Each row is a point. To make a cloud, some directions were put in groups of two or more. Within a group, all points are equally far from the middle, so they leave a hole (a ring in 2 directions, a hollow ball in 3). The other directions are filled evenly. Then the cloud was stretched, turned, moved and blurred a little. How many holes are there, and how many directions does each take, smallest first?
In the rows, zero is written as 100.

Cloud:
[105 144]
[110 142]
[134 101]
[128 123]
[86 146]
[59 111]
[60 118]
[105 53]
[89 54]
[60 119]
[96 146]
[110 53]
[134 96]
Holes: 1 (2)

Cloud (13 x 2):
[67 77]
[117 79]
[116 75]
[137 38]
[123 131]
[55 113]
[139 99]
[98 92]
[145 58]
[129 122]
[131 74]
[136 113]
[144 73]
Holes: 0

Cloud, 21 rows:
[112 145 65]
[110 153 111]
[121 167 106]
[111 120 144]
[110 138 53]
[102 55 118]
[74 114 55]
[118 176 106]
[84 62 84]
[101 72 133]
[85 55 79]
[105 55 103]
[107 137 106]
[104 153 54]
[107 59 73]
[104 95 110]
[94 130 107]
[54 114 144]
[76 55 117]
[68 128 147]
[78 113 91]
Holes: 0

Cloud (26 x 4):
[81 95 53 72]
[53 100 115 86]
[59 119 74 83]
[78 104 136 69]
[119 100 123 166]
[137 108 94 98]
[79 139 122 159]
[82 79 64 131]
[74 68 88 143]
[80 63 82 102]
[86 82 59 72]
[75 117 99 47]
[112 125 86 40]
[121 135 74 130]
[47 97 116 136]
[126 109 87 151]
[80 96 49 96]
[81 93 143 79]
[114 101 130 169]
[81 97 51 104]
[91 86 76 160]
[128 111 88 146]
[71 137 111 155]
[77 126 130 173]
[100 134 130 74]
[109 115 79 37]
Holes: 2 (2, 2)

Cloud:
[82 97 95 137]
[118 99 141 149]
[89 135 93 118]
[98 125 89 56]
[92 78 145 112]
[107 133 78 115]
[92 69 143 98]
[139 117 149 126]
[135 45 123 70]
[102 148 115 136]
[89 132 126 142]
[106 103 112 19]
[131 91 138 24]
[85 71 92 54]
[83 70 90 64]
[90 45 104 88]
[138 149 136 98]
[128 114 69 81]
[131 146 113 83]
[146 132 140 84]
[75 111 102 104]
[74 96 113 65]
[103 86 110 164]
[88 96 117 29]
[76 118 144 116]
[126 147 107 85]
[79 100 79 90]
[137 141 117 97]
[104 157 122 129]
[120 104 160 135]
[104 71 153 38]
Holes: 1 (3)

Cloud:
[88 87 121 52 99 111]
[96 93 74 140 102 68]
[118 116 141 107 86 100]
[79 145 114 98 114 71]
[80 116 103 86 126 133]
[116 46 103 77 87 107]
[119 76 80 142 132 76]
[140 98 102 90 161 80]
[98 133 144 62 116 61]
[103 114 102 108 114 85]
[101 81 109 121 161 64]
[135 138 98 80 113 78]
[113 95 132 36 123 88]
[134 95 96 80 83 62]
[107 115 75 101 162 68]
[115 92 104 52 77 30]
[76 56 111 99 125 72]
[85 144 109 125 79 69]
[105 48 107 98 104 75]
[106 100 82 111 145 49]
[141 116 96 134 94 96]
[87 101 154 35 90 92]
[107 75 129 89 85 87]
[143 104 145 90 124 88]
[106 91 152 29 78 100]
[123 77 116 80 163 103]
[124 70 106 61 93 97]
[113 110 123 109 117 121]
[110 112 111 108 76 53]
[117 109 79 97 136 113]
[86 60 107 50 126 106]
[104 141 92 104 146 82]
[127 109 150 50 117 98]
[109 75 81 28 52 58]
[112 107 104 83 133 45]
[96 78 133 43 108 73]
[48 116 99 78 101 103]
[100 142 89 123 126 79]
[66 93 144 48 119 84]
[106 66 76 75 124 73]
[101 83 114 73 124 117]
[145 93 109 32 123 70]
[116 111 106 35 89 103]
[99 88 64 135 120 62]
[125 79 129 5 110 86]
[83 140 114 71 62 89]
[109 61 121 17 62 38]
[121 84 106 93 85 26]
[120 120 122 108 105 53]
[78 66 105 47 139 63]
[79 144 129 77 103 69]
[89 99 109 64 68 78]
[81 95 65 130 124 86]
Holes: 0

Cloud, 80 rows:
[113 140 106 144 65 116 84 95]
[107 47 91 113 128 102 101 130]
[143 91 74 88 133 115 56 60]
[111 70 117 92 160 46 82 64]
[81 60 99 118 28 68 56 101]
[136 64 73 135 70 138 81 78]
[125 106 78 114 157 156 103 74]
[81 113 117 93 176 115 127 80]
[93 100 110 96 95 26 55 81]
[106 79 95 99 159 49 75 129]
[181 84 115 111 175 109 94 71]
[80 123 124 114 156 59 75 70]
[104 92 134 117 139 83 78 90]
[128 59 85 125 56 97 69 96]
[106 105 112 119 91 32 64 92]
[91 68 64 107 108 81 131 125]
[126 65 69 131 65 45 101 105]
[153 103 50 151 81 154 119 115]
[104 83 91 147 87 58 75 114]
[115 109 102 74 151 94 58 145]
[131 107 71 118 162 75 60 94]
[78 86 92 99 90 66 136 67]
[100 128 118 67 186 68 67 97]
[104 61 127 121 82 125 112 68]
[160 118 73 111 121 113 124 114]
[185 83 129 146 134 78 112 137]
[108 39 106 127 140 77 118 145]
[142 108 71 108 58 146 168 69]
[100 98 90 164 147 114 58 115]
[102 102 138 41 166 91 125 115]
[123 128 107 95 102 132 131 53]
[100 50 99 95 117 63 128 86]
[115 134 123 117 163 71 81 66]
[55 103 89 82 118 107 108 54]
[91 76 96 114 166 66 116 117]
[121 95 62 72 102 98 77 105]
[130 61 92 118 63 73 89 68]
[139 116 103 133 100 107 98 28]
[97 104 124 113 129 86 135 60]
[136 50 74 135 55 136 162 66]
[97 98 137 138 167 129 94 44]
[108 45 76 112 90 81 100 146]
[138 94 128 119 158 109 118 119]
[138 107 165 93 158 103 98 86]
[131 71 79 67 87 127 73 86]
[103 89 95 72 109 113 133 147]
[107 34 74 115 39 114 70 54]
[147 57 73 78 161 85 130 95]
[107 125 110 142 118 65 112 74]
[107 65 84 63 55 125 62 48]
[123 104 115 115 147 145 75 88]
[187 115 124 105 117 115 83 123]
[124 69 100 155 45 122 127 80]
[64 79 79 112 138 110 85 99]
[66 129 114 94 150 37 62 120]
[115 113 122 93 132 169 75 55]
[93 91 97 99 81 102 124 48]
[146 135 86 114 164 112 78 119]
[150 113 138 108 150 98 70 62]
[82 98 68 106 114 57 120 119]
[190 114 69 119 123 116 104 106]
[87 85 103 129 134 73 98 80]
[137 128 122 61 107 78 107 108]
[134 79 77 149 162 80 77 92]
[146 52 110 133 73 115 60 92]
[133 116 124 108 164 101 117 140]
[130 40 82 120 34 124 78 72]
[127 78 153 129 127 129 139 76]
[168 126 107 80 87 111 152 92]
[114 120 115 62 92 94 113 91]
[78 70 139 80 103 72 110 105]
[143 88 59 144 35 155 87 118]
[96 89 115 120 109 98 119 51]
[99 109 128 72 120 91 118 109]
[114 90 42 111 24 134 116 113]
[164 63 91 70 133 92 124 116]
[155 87 117 139 108 108 106 42]
[132 58 81 83 131 103 68 104]
[90 90 116 111 133 101 90 96]
[131 98 114 97 82 68 119 120]
Holes: 0

Cloud (89 x 8):
[77 122 54 90 59 86 120 111]
[124 132 56 93 66 107 57 91]
[71 60 123 91 130 120 88 110]
[117 132 19 88 70 80 118 103]
[61 124 101 133 116 90 161 77]
[85 91 136 96 103 155 119 100]
[60 145 97 103 104 119 70 92]
[87 84 11 89 146 111 101 117]
[99 157 131 113 66 70 103 96]
[89 86 78 114 74 45 89 65]
[56 77 149 116 105 119 100 122]
[88 64 111 148 96 60 149 74]
[137 55 94 83 117 122 126 136]
[107 107 95 81 62 69 90 121]
[113 87 77 37 106 108 135 117]
[87 77 55 77 121 152 142 86]
[60 57 38 114 137 70 122 95]
[158 151 100 135 80 111 108 105]
[155 69 64 109 106 100 113 126]
[132 126 93 110 108 91 34 138]
[82 123 150 116 88 121 61 130]
[98 109 59 112 58 117 165 82]
[87 61 31 100 115 57 123 139]
[129 76 10 76 126 104 100 102]
[89 119 122 77 113 130 74 78]
[89 72 119 116 151 109 131 140]
[36 82 40 84 127 94 118 94]
[65 85 45 122 84 114 120 162]
[128 57 41 70 108 112 147 119]
[92 94 154 162 90 101 90 142]
[125 135 132 153 93 108 66 132]
[93 100 42 83 73 116 128 58]
[100 108 45 45 118 66 105 59]
[61 87 46 119 113 79 167 70]
[81 85 120 107 137 105 146 161]
[99 69 65 122 136 108 124 158]
[58 119 37 120 81 94 89 124]
[91 144 83 142 109 93 55 74]
[128 110 118 57 114 142 126 135]
[86 115 125 68 150 110 69 116]
[92 103 121 161 83 45 76 106]
[113 104 144 108 68 91 145 140]
[103 139 53 74 118 131 125 49]
[86 148 111 83 130 106 84 153]
[90 150 51 110 116 72 79 135]
[69 86 124 104 91 119 120 185]
[74 68 58 149 116 98 101 91]
[91 157 77 112 94 58 70 127]
[101 72 101 83 85 121 101 76]
[124 148 117 113 83 113 42 115]
[80 98 20 69 141 132 111 127]
[90 92 92 119 152 115 140 134]
[109 152 57 103 60 66 91 75]
[117 78 110 114 57 138 149 112]
[107 134 140 93 117 79 145 54]
[73 80 105 87 95 100 142 174]
[76 69 109 138 127 69 158 87]
[112 113 9 74 119 126 92 130]
[79 67 116 146 96 141 127 123]
[73 144 74 109 87 114 53 112]
[135 96 62 120 139 110 109 121]
[96 71 81 100 58 68 107 127]
[148 155 90 130 95 110 73 118]
[58 81 157 125 102 96 96 117]
[76 100 73 111 89 39 81 58]
[81 90 104 77 137 44 80 115]
[98 75 121 126 95 92 60 170]
[113 101 87 118 55 129 170 103]
[119 105 101 128 109 34 92 131]
[98 113 98 71 117 43 80 124]
[102 82 131 82 124 121 81 173]
[87 69 86 81 113 154 140 91]
[100 141 127 119 127 87 99 153]
[90 115 86 123 115 87 39 73]
[54 100 106 61 144 116 120 139]
[42 97 42 111 119 97 139 85]
[123 100 30 95 133 122 143 72]
[99 89 48 46 135 116 66 119]
[117 80 57 88 85 104 174 135]
[73 118 23 63 129 62 127 78]
[73 102 127 166 111 86 135 93]
[139 107 100 135 65 45 87 97]
[130 122 80 58 135 94 58 86]
[116 137 103 120 124 132 130 58]
[109 96 15 72 119 112 146 56]
[94 120 74 114 72 40 65 110]
[125 65 72 130 70 108 86 93]
[101 95 136 110 138 50 131 101]
[101 68 86 98 131 33 101 112]
Holes: 3 (2, 2, 4)

Cloud:
[62 84 71 97 94 104 104 115 118]
[82 103 102 77 94 137 125 97 128]
[121 122 84 99 102 108 126 110 157]
[88 82 111 49 120 121 129 96 86]
[107 77 77 107 98 93 114 72 70]
[106 112 117 88 135 141 118 45 84]
[84 114 113 106 103 84 83 70 134]
[120 97 108 125 79 70 74 112 140]
[96 142 106 75 114 111 80 127 118]
[121 107 149 88 90 101 114 123 132]
[132 108 82 98 124 97 114 98 56]
[135 100 87 125 106 126 76 90 125]
[109 110 136 94 115 119 84 101 139]
[97 77 65 91 88 116 95 112 129]
[116 125 99 86 106 121 136 112 149]
[87 117 124 88 122 112 132 104 124]
[118 119 75 74 120 138 93 121 153]
[128 111 91 128 73 79 103 102 103]
[126 129 69 104 96 82 89 108 111]
[129 128 139 107 81 112 119 105 144]
[107 125 90 74 90 124 133 131 135]
[78 56 130 101 103 118 100 111 133]
[104 85 152 80 83 85 116 134 140]
[103 81 91 119 73 95 106 104 91]
[97 156 102 83 128 119 101 86 137]
[150 113 96 106 107 86 106 78 112]
[72 76 118 54 115 99 139 97 107]
[117 92 79 89 66 73 119 116 106]
[110 111 97 74 115 94 124 109 168]
[116 106 139 106 102 121 107 135 102]
[96 106 130 64 131 74 113 93 126]
[93 118 115 74 117 102 79 119 123]
[92 97 91 119 113 78 83 88 163]
[120 110 93 88 134 106 112 44 136]
[110 100 142 120 98 106 76 93 148]
[117 98 89 87 76 97 103 56 102]
[126 108 141 83 72 100 118 122 96]
[130 122 69 84 88 120 77 130 131]
[100 63 135 120 80 114 92 102 108]
[143 91 92 123 104 116 84 67 105]
[131 101 114 95 65 106 131 70 74]
[101 94 84 126 97 120 73 108 162]
[100 127 120 85 97 70 91 98 107]
[78 100 116 45 113 71 123 126 144]
[108 91 74 97 125 116 93 93 160]
[102 92 128 85 120 135 108 73 123]
[114 68 118 103 79 109 60 130 95]
[107 135 120 89 98 120 73 136 132]
[138 62 133 78 62 107 123 115 87]
[111 63 107 85 87 109 133 82 118]
[109 122 126 104 142 122 89 58 103]
[116 118 105 106 128 110 72 71 70]
[110 99 117 78 85 97 105 134 195]
[116 123 95 95 82 102 67 177 114]
[104 84 127 68 72 119 116 122 86]
[107 72 80 92 90 97 71 125 136]
[107 100 73 119 97 114 90 85 174]
[134 114 77 91 95 92 81 134 117]
[88 136 97 83 113 131 75 111 112]
[121 121 121 82 87 116 128 86 55]
[80 115 122 77 99 83 106 125 166]
[109 131 120 109 120 131 83 71 106]
[103 139 106 89 113 124 97 73 133]
[92 61 138 64 92 89 88 102 105]
[132 95 84 83 106 74 133 71 61]
[101 105 102 92 81 126 105 80 147]
[94 85 136 90 125 107 108 60 159]
[102 127 63 109 135 105 90 96 151]
[122 116 122 122 105 113 66 117 127]
[103 81 70 71 122 60 94 84 127]
[88 86 92 89 130 69 83 108 142]
[120 126 67 111 113 132 95 75 149]
[130 119 84 83 91 84 111 109 124]
[104 92 121 95 91 135 110 80 147]
[106 116 68 95 144 92 117 99 124]
[122 106 81 90 130 115 109 44 114]
[103 128 79 65 117 125 100 88 130]
[92 80 124 91 49 96 55 151 130]
[119 120 120 87 63 90 121 114 132]
[114 140 54 77 120 118 97 130 148]
[107 103 117 59 112 93 141 89 83]
[84 75 128 77 82 84 110 141 99]
[141 132 78 113 126 122 95 75 131]
[90 142 111 89 157 109 107 78 132]
[141 89 100 107 61 78 120 98 95]
[141 88 111 96 59 80 110 129 137]
[105 87 87 120 119 120 114 75 82]
[118 128 71 111 114 106 103 95 170]
[146 105 93 117 93 148 124 81 84]
[114 52 102 77 60 114 106 128 129]
[103 110 124 75 62 113 114 144 95]
[128 129 99 119 82 120 53 153 124]
[90 106 67 105 137 90 91 82 156]
[94 106 110 106 92 143 96 121 88]
[113 69 82 102 57 108 93 134 95]
[122 88 102 129 125 120 78 79 128]
[105 123 79 94 133 89 97 114 104]
[84 96 98 78 124 55 96 113 113]
[119 117 73 108 82 95 91 75 150]
[107 78 81 80 72 102 121 148 134]
[88 58 81 62 100 100 131 96 123]
[89 107 121 71 138 97 91 96 130]
[73 78 117 78 111 128 88 125 131]
[111 120 116 87 112 122 67 112 89]
[141 81 94 110 76 122 95 123 53]
Holes: 2 (2, 2)

Cloud:
[141 70 74 97 116 110 112 170 81]
[60 111 109 102 70 109 48 77 111]
[139 105 105 59 92 112 104 87 72]
[102 86 159 69 124 74 84 157 127]
[82 118 114 100 110 137 128 77 99]
[98 151 108 99 143 84 117 91 103]
[84 139 142 85 130 107 107 149 105]
[69 132 82 110 47 118 72 116 133]
[68 72 64 118 97 86 27 95 87]
[112 132 45 150 89 148 63 94 78]
[92 60 120 51 104 97 91 157 102]
[118 99 99 126 156 121 78 93 123]
[95 125 78 92 63 163 78 111 134]
[141 81 153 112 135 85 50 134 103]
[91 43 79 118 133 90 131 98 99]
[94 88 58 132 133 74 90 148 141]
[110 100 142 96 161 68 112 125 127]
[112 110 49 52 77 138 86 129 72]
[111 121 102 46 128 123 56 166 132]
[123 46 79 69 140 94 109 127 149]
[142 102 65 103 158 111 104 162 56]
[144 106 69 73 116 92 55 166 135]
[112 17 68 119 105 121 29 105 125]
[111 78 109 59 102 127 49 158 158]
[96 121 47 27 116 118 100 124 123]
[103 91 37 96 72 122 135 92 101]
[78 65 51 107 145 50 67 139 125]
[61 65 111 116 90 126 76 107 108]
[137 86 98 71 185 93 75 132 114]
[74 44 106 47 116 99 54 87 136]
[117 35 84 104 139 87 109 121 107]
[114 123 81 24 92 142 70 121 98]
[106 93 35 113 157 110 71 150 85]
[57 114 108 71 57 80 81 127 96]
[73 88 140 81 68 90 91 73 141]
[98 66 61 114 144 140 111 97 67]
[80 120 68 127 46 118 112 123 106]
[66 128 61 81 113 130 114 56 122]
[88 67 107 77 147 35 91 147 136]
[91 120 134 74 45 94 72 118 96]
[115 60 72 114 129 145 99 86 62]
[98 111 74 90 27 138 91 114 113]
[73 100 104 41 60 108 71 123 100]
[103 110 31 101 117 73 118 135 73]
[100 104 93 56 79 175 97 108 124]
[128 57 77 107 97 132 36 132 148]
[121 149 104 63 45 138 50 135 122]
[47 149 87 136 73 99 78 130 93]
[77 70 111 136 119 109 60 143 81]
[103 96 101 80 74 132 28 85 83]
[108 118 69 77 92 146 61 70 111]
[106 64 68 80 180 70 123 129 111]
[84 130 96 111 60 132 61 96 68]
[70 53 59 110 66 104 128 109 103]
[79 127 41 124 125 69 121 95 102]
[104 94 57 147 80 108 130 98 80]
[87 35 53 99 56 95 33 104 103]
[72 102 70 25 107 99 81 152 147]
[102 95 59 129 90 105 132 79 85]
[118 112 65 76 118 124 129 148 151]
[65 135 65 101 96 122 107 82 70]
[123 94 76 143 64 80 40 131 104]
[106 86 39 130 122 115 136 144 98]
[94 99 64 59 85 101 131 125 65]
[130 68 88 87 97 102 47 178 130]
[55 110 50 104 70 148 101 81 88]
[128 156 81 89 90 106 121 145 97]
[107 131 137 117 69 100 86 137 80]
[81 70 134 114 113 117 71 80 123]
[148 124 88 119 121 85 100 156 48]
[99 133 35 138 77 126 124 99 67]
[75 106 89 144 159 59 73 114 133]
[123 93 61 111 66 78 41 166 88]
[120 94 90 98 126 45 96 152 96]
[61 95 35 80 55 114 82 118 100]
[98 99 80 139 149 79 60 124 136]
[119 102 98 77 123 70 117 175 74]
[103 139 132 75 113 97 121 169 103]
[127 161 107 88 105 115 104 131 65]
[141 130 98 97 80 99 97 166 102]
[135 87 121 65 117 62 54 161 143]
[78 117 125 78 77 115 120 75 90]
[128 123 71 43 97 85 100 169 119]
[121 126 58 56 145 99 111 168 132]
[92 70 94 118 126 134 98 64 86]
[96 117 58 128 158 109 104 116 138]
[98 108 63 100 114 134 156 90 108]
[76 95 87 82 154 111 82 141 92]
[87 134 140 108 144 64 123 99 122]
[70 116 81 129 123 73 46 127 130]
[88 108 98 56 144 85 109 85 91]
[90 53 64 106 81 118 119 138 83]
[117 116 75 62 112 95 112 186 89]
[114 92 111 87 82 167 74 82 85]
[144 29 54 61 106 100 84 110 102]
[100 36 41 114 133 114 64 116 138]
[122 59 72 128 128 71 84 159 112]
[87 80 71 45 71 91 132 120 98]
Holes: 2 (3, 4)

Cloud, 94 rows:
[109 67 166 99 80 79 118 86 104]
[91 100 146 76 74 89 118 63 99]
[98 140 149 136 108 113 45 121 59]
[84 118 80 132 107 69 61 79 138]
[54 177 90 93 123 98 70 109 113]
[54 72 100 83 71 114 137 129 124]
[147 50 142 129 60 108 76 114 104]
[55 121 90 88 117 154 79 90 80]
[83 176 95 91 119 131 69 122 75]
[99 91 70 72 43 127 151 79 146]
[88 95 95 62 103 73 90 117 105]
[118 168 132 113 82 100 90 123 96]
[93 83 129 146 72 155 107 76 91]
[95 71 164 161 136 106 79 93 91]
[62 64 126 136 59 67 136 60 154]
[124 80 94 127 89 171 92 100 105]
[66 131 79 126 119 151 34 90 105]
[108 85 105 133 64 98 126 76 68]
[67 101 126 128 35 123 120 116 140]
[51 61 105 132 103 91 113 30 80]
[48 91 98 111 119 77 121 83 148]
[162 38 151 121 97 151 93 111 92]
[8 93 132 80 91 94 95 69 69]
[79 99 138 132 94 133 113 88 129]
[94 83 137 100 146 90 66 130 82]
[68 114 108 101 65 125 166 106 119]
[33 116 118 112 97 82 45 89 96]
[39 94 134 139 84 74 76 90 118]
[42 151 106 96 97 125 113 102 39]
[67 85 109 117 58 152 80 98 163]
[73 115 127 114 156 63 81 109 46]
[63 136 107 83 144 136 95 107 67]
[72 128 126 99 113 50 95 88 55]
[148 92 100 90 86 139 59 75 127]
[149 113 123 141 34 113 78 114 107]
[77 92 157 96 105 94 133 66 83]
[95 76 148 146 133 118 36 115 109]
[44 133 78 106 70 136 49 119 149]
[92 117 104 115 136 116 72 86 125]
[63 95 132 144 63 115 108 106 63]
[94 114 75 117 91 104 86 105 56]
[122 119 103 94 98 97 63 134 70]
[64 74 127 98 63 109 173 103 83]
[93 39 128 147 80 84 100 107 105]
[87 90 115 167 100 130 75 127 58]
[108 100 137 80 101 121 49 112 59]
[48 75 70 85 89 89 78 87 124]
[40 101 92 100 126 84 37 70 69]
[96 64 137 73 92 84 103 89 115]
[127 93 78 81 65 140 130 103 141]
[58 126 109 113 104 132 128 107 112]
[79 113 109 113 113 130 128 145 66]
[112 119 104 59 117 136 116 109 57]
[48 113 100 86 48 147 72 94 120]
[117 125 99 67 59 92 151 80 80]
[112 122 92 111 62 78 84 111 95]
[103 135 137 124 64 126 37 118 128]
[68 127 63 67 40 148 92 89 125]
[75 104 107 68 104 113 80 78 138]
[37 121 109 115 139 83 98 65 65]
[32 107 120 82 73 76 89 54 106]
[64 149 51 52 55 138 99 107 112]
[42 91 95 79 53 104 171 68 102]
[67 66 104 112 66 122 152 82 122]
[36 110 113 103 56 114 64 81 148]
[152 73 101 98 106 154 63 107 87]
[69 61 65 87 54 115 106 63 148]
[124 104 107 57 60 128 99 128 125]
[20 141 79 84 77 106 49 79 130]
[81 33 128 158 69 115 122 72 102]
[138 142 129 137 91 117 93 111 143]
[134 37 142 143 50 94 110 94 111]
[80 125 102 78 81 130 53 86 147]
[87 101 147 159 57 139 92 102 125]
[90 101 129 92 64 141 95 75 152]
[82 129 127 69 75 66 126 59 90]
[103 51 141 110 58 62 147 76 122]
[105 71 143 130 83 164 89 86 117]
[56 107 105 88 117 145 37 92 87]
[143 96 105 104 98 117 56 106 156]
[31 132 123 115 42 91 109 64 134]
[110 82 130 65 62 109 144 93 52]
[54 48 135 147 104 84 97 88 123]
[139 124 103 92 52 144 65 77 96]
[126 55 108 126 23 120 142 67 151]
[98 97 125 123 95 60 67 99 82]
[30 133 50 91 99 105 76 68 151]
[114 67 104 113 54 141 134 73 99]
[101 91 158 110 100 69 88 119 92]
[54 28 129 138 109 123 69 71 116]
[93 76 110 111 37 129 80 93 73]
[13 87 110 89 133 97 90 114 108]
[112 58 143 144 66 162 58 134 90]
[109 83 104 159 103 69 77 79 92]
Holes: 2 (3, 4)
